Each row is a point. Any point is a mix of the corners, with weights that add up to 1. It lies inside the corners' shape when no weight is negative. Say inside or outside, and name the corners with a negative weight.
(in the rows, 128 means zero)

Corners:
(1): [167  49  35]
(2): [ 69 124  96]
(3): [104 167 194]
(4): [127 140  65]
Points:
[137 131  84] => outside (2)
[ 97 124 124] => outside (4)
[105 157 168] => inside
[ 80 129 108] => inside

Corners:
(1): [ 63 142 189 149 164 159]
(2): [142 116 171  37 213 171]
(3): [162 139  69  79  75 177]
(4): [174 125 141 116 141 190]
(5): [172 121  53 169  46 118]
(6): [ 65  70 161 146 102 162]
(7): [ 63 113 224 229 101 108]
Points:
[100 109 155 167  88 126] => outside (1, 4)
[112 131 162 153 125 142] => outside (6)
[132 104 119 146  86 149] => outside (1)
[121 112 144 125 113 180] => outside (2, 5)
[159 113 116  95 120 183] => outside (1, 7)

Corners:
(1): [134 106 232  75 163 155 124 164]
(2): [173 203 106 168 104  74 130 146]
(3): [219 127 133  96 109 106 158  78]
(4): [ 98 108  70 210  24  77 120  98]
(5): [110  90 124  83 136 197 124 173]
(6): [115  68 199  57 177  64 161 243]
(7): [127 137  85 192  81 168 167 145]
(8): [111  50 145 134 159  84 116  77]
(9): [  8 174 185   7 127 218 142  26]
Points:
[141 123 123 119 134 119 139 126] => outside (1, 4)
[104 142  93 159  87 147 136 114] => outside (1, 3, 6)
[122  90 175 107 149 122 125 121] => inside
[138 128 154 106 140 130 139 133] => outside (4)
[197 116 133 114 112  92 141 151] => outside (7, 8, 9)
[114 100 105 129 113 150 125  97] => outside (1, 6)
[137 148 163 115 124 154 157 147] => outside (4, 5, 8)
[121 137 175 114 149 112 128 130] => outside (3, 4, 5)
[148 132 192  52 161 106 146 187] => outside (4, 7, 8)

Corners:
(1): [184 151  92  34  96 170 169  89  64 104 168]
(2): [ 39 180  56 103 154 128 121 106 163 131 106]
(3): [ 87 156  81  45 130 173 206  68   7 135 173]
(4): [ 91 156 140 202 157  70 135  85 229 143 137]
(5): [ 43 151 145 176 160 149 157 175 227  97 139]
(6): [131 147  94  50  58 131 169 139  15  85 179]
(7): [178 160 146  93 112 104  90 169  78  15 172]
(8): [169  74 159 128 119 129  89 145  47  68 186]
(9): [ 99 169 182 189 164 126  69 207 180 184 102]
(10): [ 97 207  72 150 135 134 120  82 182 103  73]
(11): [109 118 211 103 164 114 105 109 129 143 113]
(12): [147 133 106 142 149  85 174 156 169 165 108]
Points:
[122 162 110 110 123 137 139 122 126 104 135] => inside
[101 166  98  99 138 137 147 127 123 131 121] => outside (4, 8)
[ 97 160 122 124 144 142 131 113 132 104 136] => outside (6, 12)
[116 139 138 140 142 116 119 147 152 119 129] => outside (3)
[125 164 134 106 143 128 118 138 131  97 127] => outside (4, 6, 8)
[107 149 120 146 145 103 140 119 163 133 131] => inside
[ 90 164 122 134 155 128 145 123 171 132 119] => outside (6, 8)
[ 97 142 119 106 138 133 150  99 119 122 139] => outside (7, 9)
